Every row gives one point. A path goes straight from each point to the next, and from the last back to the first. The post is the endless flat space through its rows: a point in 2 columns, a line in 3, a plane in 4, and so on, so that a path can go around it. Count how often the path circles the post. Going back the other way cancels.
(in the rows, 128 means zero)

Post (2 x 3):
[[166 167  95]
 [108  92 129]]
Path (26 x 3):
[[ 95 122  64]
 [ 62 123 137]
 [108 163 166]
 [205 136 134]
 [189 116  67]
 [143 159  80]
 [100 182  99]
 [105 117 151]
 [195 141 126]
 [159  87  83]
 [124 133  51]
 [ 90 175 137]
 [162 174 163]
 [171 153 116]
 [166  88 103]
 [124 113  78]
 [161 180  76]
 [128 161 117]
 [152 143 124]
 [189 153 117]
 [116  19 107]
 [129 125  89]
 [ 95 156 123]
 [156 159 127]
 [140  84 144]
 [171 125  92]]
Times around: 5

Post (7 x 8):
[[162 169 134 149 125 123 132 152]
 [106 160 110 161 119 115 111 157]
 [167  57 104 156 125 148 133 108]
 [114 125 189 153 149 136 143 124]
 [124 110 121  95 105 115  45 106]
 [133 165 127 132 144  88 118 181]
 [105 129 159 109 120 140 125 138]]
Path (25 x 8):
[[114 122 116 168 128  84 133 162]
 [112 135 109 138 122 105 117 138]
 [150 186 149 120 121 134  97  85]
 [138  88 143 118 143 125  83  96]
 [120 101  92 161 148 131 110 158]
 [ 81  68 198 103 161  85  38 136]
 [144 205 149 137 119  93 115 177]
 [108 194 179  97 103 115 121 171]
 [127 123  69 123  81 123  81 121]
 [110 104 122 136 170  84 110 109]
 [127 144 129 125 148 150  69 113]
 [213 237  31 176  39 144   7 130]
 [126 143 193 169 152 100 130 152]
 [ 91  88 221  80 140  85 109 139]
 [120 101 139 184 164  56 138 124]
 [101 159 170  94 124 151 147 138]
 [ 98 135 145  67 133 126  82 148]
 [146 148 127 159 137 118  60 162]
 [120 129 147  92 125 105 100 165]
 [152 160 142 130  87 127 169 150]
 [144 162  72 144 100 113 103 110]
 [132  97 101 148 141 154 167 134]
 [144 183 109 102 118 132  97 142]
 [120 125 146 101 136 141  28 128]
 [137 136 105 147 116 112  98 161]]
Times around: 4

Post (11 x 12):
[[123 103 131 112 110 130  69 150 120  68 132  98]
 [131 120 122 155  85 149 100 128 148 129 153 101]
 [130 177 180 142 110 131 105 109 114 146 153  96]
 [185 165 192 131  94 124 125 175 135 126 160 104]
 [114 107 147 175 111 125 156  96 121 100 111 123]
 [110 138 102 110 145 110 136 101 141 125 156 144]
 [101 115 143 172 112 130 115 102 133 114 192 122]
 [108  25 146 118 162  82  59  36  50 168 155 125]
 [181 132 117 139 171 129  89  91 160  87 132 134]
 [104 141 140 157 139 125 108 181 207 142  94 133]
 [169 145 140 162 128 108 137 143  95 141 169  96]]
Path (23 x 12):
[[201 103  85 171 186  51  51 178 154 162 178 117]
 [120 171 174 150 124 115 123 108 187  95 110 119]
 [124 190 204  79 106 149 106 113 152 120 106  97]
 [126  67 143 137 110 163 122 131  93  95 137 111]
 [ 60 114 137 205  67 186 116  68 148 115  96 126]
 [101  89 151  77 149  86  77  87 178  99 180 201]
 [ 97 148 146 105 174  95  79  97 189 125 167 157]
 [150 193 143 169 178 125 129 119 118 135 178  80]
 [124 146 128 164 119 186 129  89 117  31  72  98]
 [134  68 189 201 110 166  40 144 176 161 184 139]
 [224  19  73 119 160  65  89 154 114 187 189 163]
 [153 162 173 139 138 106 103  78  85 136 117 133]
 [ 82 103 101 189  70 139  98 161 162  75  77  88]
 [ 44 119 145 146 152 106 122  62 150 147 171 116]
 [191  86 104 186 111 140 142 151 132 169 195  97]
 [123 115 133 105 185 157  49  97 152 111 129 158]
 [ 94  85 141 200 151 132 103 182 195 106 107 163]
 [159 135  84 110 132 100  92 114 111 133 187 125]
 [176 158 218 130 194  63  83  85 137 127 116 138]
 [123  94 115 144 153 103 111  98 111 138 146 108]
 [129 117  99 134 148 108 146 185  84  82 126  99]
 [163 192 133 100 136 167  71  98 190  80 101 144]
 [137 172 154 196 123 132 168  95 117  69 122 131]]
Times around: 4

Post (17 x 18):
[[130 117 158 118 124 143 132 186 119 172 139 162 129 110  92 147  84 111]
 [113 112  66 124 129 117 111  73 112 124 156  92 204 156 143 119  71  85]
 [155  87 116 124 130 139 112 146 149 128 118 120 126 133 128 174 150 139]
 [ 87 133 202  85  82 112 214 183 136 142 158 175 149  77 139 130  97 123]
 [121 101 132 118  82 126 124  63 121 112 150 119 157  97 116 128 105  85]
 [126 125 144 148 160 108  75 114 139 134 111 105 111 126  99 129 127 158]
 [ 85 120  89 121 107 107 144  37  98 128 153 147 127 105 137 129 132 119]
 [165  98 132 141 121 107 104 110 135 119 108 132  80 141 154 125 106 184]
 [121 135 203  64 105 115 170 171  90 148 131 162 121  99 135 177 108  49]
 [160 143 173  72 147 102 141 140 102 113 165 170 127  68  97 146 127  89]
 [148  78 106 130 149 124 103 148 127 115  99  82  84 100 119  99 137 148]
 [139 102 156 139 166 154 106 124 115 108 115 109  96 124 147 127 131 165]
 [146 155  84 122 134 132 129  63 129 139 130 103 186 152 103  99 100 104]
 [118 110 120 130 133 138  70 135 155 130 114 128 112 119 149 105 155 143]
 [ 92 136  71 110 102 134 128  64 145  95 151 120 134 137 122 139  91  83]
 [175 119 149 158 135 132  97 148 134 134 158  90  97 122 121 126 148 152]
 [124 129 170 128 150 127 187 140 147 157 170 176 151  95 131 126  89  56]]
Path (24 x 18):
[[161 105 141 128  65  95 154 101 105 114 153  86 150  85 149 121  53 177]
 [ 87 132  99 114 123 140 124  89 139 169 107 113 106 118 103  95 147  76]
 [131 162 184 118 129 106 161 100  84 141 130 132 124 177  93 148  54  43]
 [ 70  91 107 141 103 165 190 108 119  97 136 168  99 128 214 137 152 118]
 [ 63 131  58  98 140 134 137  81 156 145 120 112 113 146 120  73 146  34]
 [  7 147 125 110 104  98 153 110 146 167 112 148 174 138 108 120  48 175]
 [106  40 178 126  39 134 144 127  96 105 132 119 119  75 170 212 117 180]
 [ 93 166 141 114 178 120 132 129  99 148  61 113 157 114 148  54 127 111]
 [190 125 233 120 169  87 174 145  84  87 131 158 100  69 143 106  61 175]
 [129 176 161 119 159 178  95 159 179 119 161  96 146 131 100 154 122 167]
 [174  44 102  75 151 160 114 141 167 113  95 123 155 146 159  97  88  93]
 [127 124 129 109 121 104 112  99 142  91 127 122 101 111  71 146 132 131]
 [172  78 138 115 121 148  99 171 125 124 111 152 114 111 156 151 131  90]
 [200 106 144 166 168  99 146 146 107  77 120  83  57  89 127 110 187 216]
 [186  29 143 174 133 149 129 173 109 141 187 102  96 129 125 134  72 123]
 [160  97 123  94  33 157 133  80 125 153 130 106 115 106  90 147 127 158]
 [129 124 174  98  89 129 128 108 151 140 118 141 161 114 102 146  62 129]
 [122  63 142  85 115 136  93 160 106 116 111 134  63 101 108 135 138 148]
 [145 102 170 108 128 151 147 155 182 113  99 104 161 136 120 123 133  63]
 [164 119  72  84 121 127 138 119 109 110 119 196 143 118 131 220 134  43]
 [ 92 117  96 108 111  77  95  78 124 132  98 108 106 113 143 183  88 103]
 [145 108  94 135 135  95 161  93  83 158 144  89 173 113 166 125 124 185]
 [ 92  77 149 162 137 140  97 171  94 107 131 135  72  75 151 146  75 132]
 [111 122 211 134  74 131 145 126  95 117 111  80 115 127 115 161  72 161]]
Times around: 1
